Rows are points. The last column is the point's height on a tilted bowl or saddle (a function of degree 2), plus a little noise. Along how many of its main directions does it bend up, bend down or stay straight?
In the rows, zero is written as 128.

Points (10 x 3):
[[ 96  87 165]
 [189 163 181]
 [ 93 146 108]
 [ 96 136 115]
 [152 145 139]
 [121  80 167]
 [ 77 163  93]
 [124  57 196]
 [ 91 135 115]
 [170 112 154]]
Directions: 1 up, 0 down, 1 straight

Points, 10 rows:
[[160 110 124]
 [101 122 125]
 [127 107 117]
 [174 170 167]
 [111 150 130]
 [140 175 151]
 [201 150 180]
 [120 112 119]
 [146 167 145]
 [202 181 215]]
Directions: 2 up, 0 down, 0 straight

Points (12 x 3):
[[141  97  96]
 [ 90 118 160]
 [141 206 111]
 [ 85 161 158]
 [144 127 108]
 [ 96 108 153]
 [ 83  87 160]
 [155 180 108]
 [ 79 158 162]
 [153  93  75]
 [137 152 123]
 [196 137  51]]
Directions: 0 up, 1 down, 1 straight

Points (15 x 4):
[[ 78 157  81 185]
 [ 97 195 141 148]
 [125  96 156 165]
 [159 109 119 146]
 [123 113 112 153]
 [100 102  76 176]
 [156 194  94 137]
 [124 117 166 148]
 [ 88  90 135 193]
 [119 142 112 142]
 [ 72 141  69 193]
 [190 101 147 153]
 [220 132 128 143]
 [183 146  78 150]
 [131 113  89 155]]
Directions: 2 up, 0 down, 1 straight

Points:
[[190 132 105  97]
 [ 71 156 119 166]
 [ 95 107 133 129]
 [170 180 167 112]
 [ 74 167 131 167]
 [ 49 125 107 149]
 [170 113 145 124]
 [ 53  88 136 103]
 [176 174 112 106]
 [120 132 132 147]
 [ 86 161 130 163]
 [130 148  74  99]
 [128 170 148 144]
 [ 99  51 146  19]
 [ 72 114 100 124]
 [122 133 158 148]]
Directions: 0 up, 2 down, 1 straight

Points (17 x 4):
[[167 100 104 145]
 [ 94 155 114 131]
 [ 99 158 128 123]
 [123  74 133  91]
 [185 147  79 127]
 [103 139 182  75]
 [149 163  85 133]
 [165  81  45 168]
 [104 144 132 105]
 [124 131 143  97]
 [209  96 166 174]
 [134 142 118 113]
 [183 157 194  53]
 [139  71  89 125]
 [103 103 192  54]
 [145 122 160  97]
 [149 152  86 130]]
Directions: 1 up, 1 down, 1 straight

Points, 26 rows:
[[151 163 125  78 142]
 [143 168 107 125 121]
 [115  68 106 143 158]
 [163 124  85 104 118]
 [109 168 138 131 124]
 [106  49 100 201 249]
 [139 173  82 122 137]
 [107 181 150  89 153]
 [ 94 186 141 108 144]
 [ 95 117  70 132 152]
 [175 114 125  51 165]
 [ 72 111  57 141 168]
 [ 96 133 100 147 140]
 [124 147 105 161 138]
 [171 117 135 107 130]
 [151 126  81 117 125]
 [150  77 109 102 147]
 [135 123 120 135 127]
 [ 79  79 126  68 114]
 [ 80 117  96  73 131]
 [ 83 127 166  90 121]
 [138  61 100 169 200]
 [101 197 151 125 136]
 [104 150  88 132 146]
 [113  94 100  48 149]
 [118 167 144 223 162]]
Directions: 2 up, 1 down, 1 straight

Points:
[[136  87 166  66 130]
 [172 146 113  87  69]
 [175 133  88 108  69]
 [108 107 169 146 123]
 [134 178 150 150 127]
 [173  80 116 102  81]
 [ 96 113  82 155  86]
 [187 155  88 169 132]
 [103 119 180 133 123]
 [148 187 137  77  57]
 [141 131 155 173 156]
 [102 169 142 127 114]
 [159  97 119  98  98]
 [ 95 121 156 165 126]
 [ 91  94 104 105 124]
 [181 146 139 149 132]
 [210 175 113 125  66]
 [ 95 174 154  69 112]
 [125 139 176  94 113]
 [171 212  98 134  62]
 [ 55 117  87  77 155]
 [135  95  97 129  97]
 [223 115 150 137  91]]
Directions: 1 up, 3 down, 0 straight

Points, 21 rows:
[[106 168  76  55 232]
 [ 84 118 160 136 123]
 [110 108 127  82 156]
 [147 159 157 145  85]
 [187 148 167  57 136]
 [179 103 166 135  97]
 [164 199 160 114 114]
 [168  70 225 128 116]
 [ 68  98 148 167 178]
 [147 107 151 145  89]
 [117 168 108 118 127]
 [144 124 100 123 100]
 [101 138 147 102 109]
 [151 100 144 143  88]
 [208 183  99 125 128]
 [184 157 101 131  88]
 [121 120  52 137 112]
 [138 118 150 119  95]
 [107  67 160 185 154]
 [121 192 146 106 104]
 [143  86 130 155  91]]
Directions: 3 up, 1 down, 0 straight

Points:
[[ 98  80 188 106 149  67  81]
 [ 83 143 133  63 108 193 128]
 [131 146 143 176 144 129 120]
 [123 169  87 135 116  45 169]
 [147 117 137 166 167 141 131]
 [196 133 151 148 122 120 134]
 [134 200 164  53 107 145 232]
 [141 111 119 181 182 168 149]
 [171 131  88 193 143  77 151]
 [171 131 100  83 114 101 182]
 [136 136 102 159 179  65 135]
 [137 124 130 157  85 204 104]
 [132  77 144  81 110 139 144]
 [ 85  39  70 168 117  59 191]
 [ 71 192 176 201 122 129 185]
 [179 141 155 128  78 165 155]
 [120 146 130  99 176 120  96]
 [133 160 113 177 172 135 139]
 [ 88 119 170 126 141 126 100]
 [183 155 111 104 169 153 192]
 [ 76 158 162 158 122 127 130]
 [102  22  95  68 107 108 173]
 [114 148 100  65  95  85 169]
 [172 148  85  98 105 181 174]
 [ 74 127 120 126 112 126 111]
 [178  89  92 107 167 127 181]
 [137 147 146 180 139 135 123]
 [156  29 166 134 160 133 168]
 [192  96 117 142 146 153 163]
 [132 157 111 223  97 167 116]
 [ 92 171 139  52  87  77 188]
 [139 108 107 157 106 113 112]
 [139 144 154 149 111 135 122]
 [130  80 146 109 105  42 128]
 [101 124 116 111 168 136  90]
 [118 117 136 172 162 110 115]
 [116 153 129 141 153 118 113]
 [ 94  94 196 141 148 173 122]
 [ 91 139 151 154 140 100 107]
 [200 142 144 164 108 152 138]]
Directions: 4 up, 2 down, 0 straight

Points (40 x 7):
[[118 149 164  91 111 126 113]
 [131 128  91 156 100 122  96]
 [147 152 113 145 158 114 121]
 [181 197 125 148  85  87 114]
 [127  98 154 169 115 135 118]
 [160 137  91 114 163 124 108]
 [185 152 129 114 196 109 116]
 [171  78 184 109 139 160 120]
 [ 29 145 179 157 172 179  52]
 [114  90 165  81 161 172  93]
 [111 142  97 171  60 182  67]
 [ 68 167 145  66 159 156  31]
 [157 181 133  67 112 155 110]
 [146 142  99 141 158 146 106]
 [ 46 134 175 145 134 172  64]
 [122  92 142 132 135 152 125]
 [ 98 153 161  33 118 193  77]
 [ 83 131  78  93 138  44  91]
 [131 100 185 134 134 165 121]
 [123 163 128  74 154  67 134]
 [122 155  98  85 134 111 116]
 [164 137 165 161 120 131 106]
 [171 115  57  83 117 100 113]
 [174 108 158 143 117 121 118]
 [ 79  97 198 125  83 149 103]
 [113  78 141 122  62 115 121]
 [ 98 115 140 183 142 153 124]
 [130 135 130 186 157  85 131]
 [131 138 216 125 130 121  86]
 [193 139 177 107 170 138  90]
 [ 89 216  86 105 135 143  55]
 [183  97  99 112 128 127 108]
 [ 49 138 164  83 104 129  65]
 [123 159 122 130 169 142  99]
 [109 170 106 179 166  74 132]
 [115 141 187 114 128 167  89]
 [159 113 147 155  68 173 112]
 [131 192 143  96 111 119 114]
 [198  61 138 106 114 124 113]
 [124  45  71 115  89 101  75]]
Directions: 2 up, 4 down, 0 straight

Points (47 x 7):
[[112 186 126 197 123 101 175]
 [170 128 145 116  94 164 169]
 [140 105  73  94 151 160 129]
 [126 178 119  93 113 130 125]
 [ 68 138  57 116  47 106 115]
 [ 80 146 111 105  86 186 106]
 [163 161 146  71 183 160 140]
 [135 141 150 129  70 149 165]
 [115  80 108 147 117  96 150]
 [109 142 120 109 124  73 127]
 [100 223 114 172 158 129 155]
 [115 158 136 135  99 184 149]
 [148 140 146 182  78  92 190]
 [163 186 119  74 125 107 137]
 [140 177 108 186  68  94 189]
 [143 125 186 145  97  97 153]
 [112 113  92  68 125 178 106]
 [120 115  67 158  72 123 166]
 [160  99  80 166 105 144 190]
 [135  93 155  96 125 145 126]
 [110  91  93 101  97 106 130]
 [121 126 182  85 180 104 117]
 [ 59 147 146 120  98 218 112]
 [117 163  80 147  61 114 150]
 [ 87 108 148 135 143 119 127]
 [ 78 132 181 121  95 102 133]
 [220 160  53 144 119  37 172]
 [107 179 106 155 156 143 137]
 [129 124 118 152 121 103 148]
 [177 114 129 155 123 132 174]
 [109 195 129  93 132 116 124]
 [162 128  94 150 144 133 159]
 [105 137  91 157  68 158 156]
 [114 150 146 162  83 144 169]
 [ 91  77 158 102  90  95 129]
 [141 106 143 108 131 118 129]
 [108 157  77 130 149 162 116]
 [134 167  91 152 150  86 144]
 [144 161 149 115 127  74 136]
 [151 144 151 176  93 155 197]
 [140  94 161 173 114  92 164]
 [155  83 102 193 163 152 196]
 [165  82 133 175  63 150 229]
 [151 157  41  61 197  84 142]
 [135  81 187 184 147 216 204]
 [150 121  86 163  77  49 178]
 [122  62  75 107  85 165 154]]
Directions: 4 up, 1 down, 1 straight
